Every row gives one point. The ring and each string are closed loops that go straight from each point to the next, and from the last back to the first. Before rounding, they use only three directions, however many columns there are. Count how often each string passes through the ring. Passing back the other way cancels.

Ring (10 x 4)
[[ 2.7  1.2  2.1 -0.8]
 [ 1.1  4.2  2.0  1.7]
 [-1.2  5.0  1.7  3.2]
 [-3.5  4.0  1.5  3.7]
 [-4.9  2.2  1.3  3.2]
 [-5.3 -0.7  1.1  1.8]
 [-3.8 -3.7  1.0 -0.6]
 [-1.4 -4.6  1.2 -2.2]
 [ 0.9 -3.7  1.7 -2.7]
 [ 2.2 -2.0  1.9 -2.4]]
String (7 x 4)
[[-7.8  2.6  1.0  4.7]
 [-3.8 -3.2 -3.0  2.0]
 [-1.0 -1.4 -0.7  0.6]
 [ 0.0 -1.3  1.5 -0.9]
 [ 1.7  0.1 -0.9  0.7]
 [ 1.9  5.1  0.0  3.0]
 [-3.7  7.4  3.1  4.8]]
Times through: 0
String (14 x 4)
[[ 2.0 -5.7  0.1 -3.5]
 [ 0.7 -3.1 -0.6 -1.1]
 [-0.2 -1.9  0.3 -0.5]
 [-1.0 -2.1  4.1 -2.4]
 [-1.1 -4.4  4.7 -4.1]
 [-1.9 -2.5  4.8 -2.7]
 [-1.7 -1.5  2.7 -1.0]
 [-1.1 -2.9 -1.2  0.1]
 [-1.2 -5.8 -2.5 -0.9]
 [-1.7 -6.7  0.7 -3.0]
 [-0.4 -6.4 -2.0 -1.8]
 [ 0.1 -4.8 -1.6 -1.3]
 [ 1.4 -7.2 -0.7 -3.7]
 [ 1.3 -5.8  2.4 -4.6]]
Times through: 0

Ring (8 x 8)
[[ 3.8  3.7 -1.5 -1.0 -1.9  0.5  1.9 -1.6]
 [ 1.2  5.1 -1.9 -2.4 -1.2 -2.2  3.3 -0.9]
 [-3.8  4.9 -0.2 -3.9  0.6 -4.9  4.1  0.7]
 [-6.5  1.7  2.4 -3.9  2.5 -4.6  2.4  1.6]
 [-5.0 -2.5  3.2 -2.3  3.1 -1.9 -1.0  0.8]
 [-2.3 -4.3  2.8 -1.0  2.6  0.4 -3.0 -0.3]
 [ 2.7 -3.8  1.7  0.6  0.6  3.4 -3.4 -1.7]
 [ 5.1 -0.6  0.4  0.6 -1.2  3.7 -1.3 -2.0]]
String (21 x 8)
[[  0.4   0.8   3.6  -0.9   0.0   1.6   1.2   0.3]
 [  7.3  -1.0   2.9   1.9  -2.0   7.0  -1.3  -1.8]
 [  9.1  -1.0  -2.9   1.8  -2.4   4.9  -3.1  -4.2]
 [  5.5   0.5  -3.3   0.1  -1.5   1.5  -1.5  -3.2]
 [  1.1   0.9  -0.6  -1.3   0.0  -0.4   0.1  -1.2]
 [  1.2   3.2   1.1  -1.5  -0.8   0.1   2.5  -0.2]
 [  1.8   6.4  -0.3  -2.2  -2.0  -1.1   4.7  -0.3]
 [  0.9   7.8  -4.7  -3.4  -1.8  -4.7   4.8  -1.3]
 [ -1.5   6.5  -5.1  -4.1  -0.4  -6.5   3.8  -1.1]
 [ -2.3   3.1  -2.7  -3.3   0.7  -4.8   1.8  -0.8]
 [ -2.3   2.2   0.8  -2.6   0.8  -2.5   1.9   0.2]
 [ -4.1   3.2   3.3  -3.2   1.1  -2.6   3.6   1.7]
 [ -7.4   3.5   5.5  -4.2   2.1  -4.0   4.9   3.2]
 [-10.5   0.5   4.4  -4.9   4.2  -6.2   2.4   3.0]
 [ -5.2  -2.2   0.2  -2.9   3.2  -3.9  -1.6  -0.1]
 [ -2.4  -1.0   1.3  -1.9   1.7  -1.5  -0.6  -0.2]
 [ -2.3   0.0   4.1  -1.7   1.2   0.1   1.0   1.0]
 [ -3.0  -3.7   6.6  -0.8   2.5   2.0  -1.4   1.3]
 [  0.3  -8.9   1.2   0.8   3.0   2.6  -7.6  -2.3]
 [  2.1  -6.1  -0.4   0.6   1.6   2.3  -5.9  -2.7]
 [  0.9  -1.3   0.6  -0.7   0.6   0.7  -1.4  -1.2]]
Times through: 4
String (25 x 8)
[[ 6.5  4.0 -0.9  0.0 -3.0  2.8  2.0 -2.0]
 [ 3.6  3.1  2.1 -0.4 -1.8  2.6  2.4 -0.5]
 [ 1.2  1.1  0.8 -1.1 -0.2  0.4  0.6 -0.7]
 [ 3.3  0.4 -1.5 -0.5 -0.7  0.9 -0.8 -2.1]
 [ 7.8  0.2 -4.1  0.9 -2.2  2.9 -2.2 -4.0]
 [ 9.4  1.8 -2.5  1.4 -3.4  4.7 -0.6 -3.6]
 [ 6.4  3.4  1.2  0.4 -2.9  4.1  2.1 -1.3]
 [ 1.3  2.9  3.4 -1.1 -0.9  1.6  2.8  0.4]
 [ 1.5  1.7  0.1 -1.2 -0.5  0.2  0.9 -0.9]
 [ 1.8  1.1 -2.1 -1.3 -0.3 -0.8 -0.2 -1.8]
 [ 1.4  2.0 -1.2 -1.5 -0.4 -0.8  0.8 -1.3]
 [ 2.4  2.6 -4.2 -1.7 -0.8 -2.0  0.4 -2.4]
 [ 3.1  7.0 -5.2 -2.5 -2.3 -3.1  3.7 -2.1]
 [ 1.0  7.6 -1.6 -2.9 -1.9 -2.8  5.5 -0.3]
 [-0.8  6.5  2.7 -2.7 -1.2 -1.3  5.9  1.4]
 [-0.8  2.5  1.7 -2.0  0.1 -0.9  2.2  0.3]
 [ 0.0  2.1 -3.3 -2.4  0.2 -3.2  0.5 -1.6]
 [ 0.2  5.4 -5.6 -3.3 -0.7 -5.2  2.6 -1.9]
 [-0.1  7.5 -2.3 -3.4 -1.4 -4.0  5.3 -0.3]
 [-0.1  7.5  0.9 -2.9 -1.6 -2.1  6.2  0.8]
 [-0.5  2.6  2.0 -1.9 -0.1 -0.5  2.4  0.3]
 [ 0.9  1.5 -2.4 -1.7  0.0 -1.7  0.1 -1.7]
 [ 2.2  2.3 -3.2 -1.5 -0.7 -1.4  0.4 -2.1]
 [ 3.9  2.3 -4.6 -1.1 -1.3 -1.0 -0.2 -3.0]
 [ 7.5  3.6 -5.5 -0.2 -3.0  0.9  0.3 -3.8]]
Times through: 4

Ring (7 x 11)
[[ 1.4 -2.9 -3.6 -0.7 -0.6  1.4  2.1 -4.9  1.7  0.7 -1.1]
 [-1.5 -1.5 -4.1 -1.6  2.3 -0.6 -3.4 -2.1 -0.1 -1.0 -0.8]
 [-3.4  0.0 -2.6 -1.5  3.9 -2.1 -6.3  0.4 -1.3 -1.7 -0.6]
 [-3.9  1.4  1.8  0.6  3.4 -2.9 -6.3  2.7 -1.8 -1.5 -0.7]
 [-2.3  0.8  3.4  1.3  1.6 -1.8 -1.6  0.9 -0.6  0.3 -0.4]
 [ 0.9 -1.7  1.1  0.4 -0.6  0.8  6.4 -4.7  2.1  3.1  0.1]
 [ 2.4 -3.0 -1.3 -0.1 -1.7  2.0  7.3 -6.5  2.8  3.0 -0.4]]
String (26 x 11)
[[ -5.1   0.9  -1.6  -2.7   6.1  -3.1  -4.6   0.4  -1.5  -0.3   1.0]
 [ -6.1   3.1   3.7   0.9   5.1  -4.6 -10.1   5.8  -3.3  -2.5  -0.5]
 [ -3.2   2.4   6.3   4.3   0.8  -3.1  -8.6   5.9  -2.5  -2.8  -2.3]
 [ -3.6   2.2   5.6   2.7   2.0  -3.1  -5.4   4.1  -1.9  -1.1  -1.0]
 [ -3.3   0.9   2.3  -0.5   3.6  -2.2   0.2  -0.3  -0.4   1.6   0.9]
 [ -2.7   0.1   1.1  -1.8   3.8  -1.6   3.7  -2.7   0.5   3.0   1.7]
 [ -1.2   0.1   4.0   0.7   1.1  -0.9   4.9  -2.1   0.9   3.2   0.8]
 [  0.9  -0.1   5.8   4.3  -2.6   0.0   1.6   0.0   0.7   0.8  -1.8]
 [  0.1  -0.7   2.0   2.2  -1.0  -0.1  -0.5  -0.7   0.4   0.0  -1.6]
 [ -0.1  -1.8  -1.3  -1.5   1.3   0.4   5.3  -5.1   1.8   2.9   0.7]
 [ -0.1  -2.5  -3.3  -3.2   2.2   0.8   7.8  -7.3   2.5   4.1   1.7]
 [  0.5  -1.5   0.2   0.9  -0.6   0.4   1.8  -2.8   1.1   1.0  -0.9]
 [  2.6  -2.0   1.8   3.1  -3.6   1.5   2.8  -2.8   1.7   0.7  -2.2]
 [  0.5  -1.6  -0.3   0.7  -0.4   0.4   1.3  -2.8   1.0   0.7  -1.0]
 [  1.1  -3.1  -4.0  -2.2   0.5   1.4   5.8  -6.9   2.4   2.7   0.3]
 [  1.8  -4.3  -6.8  -3.7   0.8   2.3   7.8  -9.4   3.3   3.4   0.8]
 [  1.6  -4.1  -6.9  -3.2   0.6   2.0   5.4  -8.2   2.7   2.2   0.2]
 [ -0.7  -2.1  -3.8  -2.4   2.2   0.1   2.1  -4.7   1.2   1.4   0.4]
 [  0.0  -1.1   0.1   1.4  -0.5  -0.1  -2.0  -0.9   0.2  -0.8  -1.8]
 [ -0.3  -1.6  -2.9   0.3   0.3  -0.1  -4.4  -1.1  -0.1  -1.9  -2.0]
 [ -2.5  -1.8  -7.0  -3.9   4.3  -0.9  -4.0  -3.0  -0.2  -1.0   0.0]
 [ -3.3  -1.3  -6.4  -4.6   5.5  -1.4  -2.5  -3.3  -0.2   0.0   0.9]
 [ -4.2  -0.1  -4.5  -2.7   5.3  -2.5  -8.0   0.5  -1.7  -2.3  -0.3]
 [ -5.4   0.4  -4.5  -3.7   6.8  -3.2  -7.9   0.6  -2.0  -1.8   0.5]
 [ -4.4  -0.2  -4.1  -4.1   6.3  -2.4  -3.1  -1.7  -0.8   0.2   1.3]
 [ -2.6  -0.1  -0.7  -0.7   2.9  -1.7  -3.3  -0.2  -0.7  -0.5  -0.3]]
Times through: 0
